Each row is a point. Before rounding, the points of a table are all equally far from one centre. They may lie mostly on one side of it. Where is the centre, to within rounding?

Points (6 x 2)
[[ 1.6 21.2]
 [34.9  7.6]
 [32.3 13.8]
 [35.5 -0.3]
 [35.2 -2.0]
 [25.8 20.6]]
Centre: [13.3  2.2]

Points (12 x 6)
[[ 20.5  -9.8 -15.3  16.0 -44.1  11.9]
 [ 28.9 -19.9 -19.8  10.2 -24.7  -2.2]
 [  8.6   8.7 -17.4  13.7 -49.9  13.5]
 [ 27.9  -4.8   6.9  18.5 -17.3   5.0]
 [ 22.6  10.3  -1.1 -11.5 -63.2   0.8]
 [ -7.4  -1.7  -6.6  18.9 -11.0   4.1]
 [ -2.6 -11.4 -22.2  -7.2 -56.4   7.3]
 [ 31.0   8.1  -7.4   6.9 -41.9  22.8]
 [ -2.0  12.6 -18.3   0.8 -45.7 -23.8]
 [  4.0 -13.1 -35.8 -20.5 -40.8  10.4]
 [ 21.2 -27.6  10.1 -14.5 -43.5  -7.4]
 [ -5.1   6.1 -16.3   9.5 -53.7  -0.2]]
Centre: [ 10.0   1.7  -5.1 -12.2 -27.1   0.7]

Points (18 x 11)
[[ 28.5  19.3  55.8  23.8  -6.4   8.7  18.7  -8.0 -20.2  16.2  18.9]
 [ 28.1  17.5  25.0  12.9  -3.7  14.2  18.9 -11.4  -6.4  14.4  40.8]
 [ 25.2  -6.2  39.3  33.1  -0.8   2.2  13.9 -14.3  -2.3  15.3  30.2]
 [ 19.5  -2.2  42.4  28.8   4.7  13.7   5.0 -13.7   1.3  12.1  31.9]
 [ 28.0  12.8  33.5  13.8   9.5   5.6  -2.8  10.2  -9.3  -5.4  34.9]
 [ 32.7  19.4  51.6  15.2   7.7  -2.7   9.8  25.5 -14.9   9.6   5.1]
 [ 40.1   8.0  34.7   5.2  11.0  -3.5  10.1  -8.2 -28.0  17.5  -1.1]
 [ 35.6   3.8  40.7  10.6  -2.4  26.5  12.0  -4.4  -7.8   9.2  26.2]
 [ 27.5  18.2  58.2  21.7  -4.1   3.4  34.5  13.7  -6.6  15.0  17.9]
 [ 38.8  19.0  38.1  33.3   4.3   8.4  13.4   4.8 -23.7  16.1  18.8]
 [ 27.4  15.6  39.1  25.2   0.1   0.1  21.1 -18.1 -21.3  19.5  28.7]
 [ 30.9  24.1  48.2  32.6  11.0   1.4  32.8  -5.9 -15.2   6.1  26.7]
 [  6.0  33.3  45.7  38.9  11.2  18.6  13.7  -2.2 -14.4  13.6  23.5]
 [ 33.0  23.3  26.5  23.7  -3.3  13.6  11.8 -13.9 -31.3  16.9  18.8]
 [ -3.1   8.1  35.8  33.8  -2.3   7.5  25.7   8.2 -24.1  25.7  23.0]
 [ 33.9  17.2  39.0  25.2  -2.5   8.8  14.2  -8.8 -12.3  26.8  25.7]
 [ 32.4  25.5  30.3  35.8  12.3  19.5  11.6  -1.0 -13.2  14.6  27.5]
 [ 36.1  25.0  45.5  34.9  -1.3   4.1  26.0  23.5 -16.8  -3.7  11.9]]
Centre: [10.1 15.2 23.6 18.2  1.3  4.4 21.0 -1.9 -0.5 -1.2 -1.7]
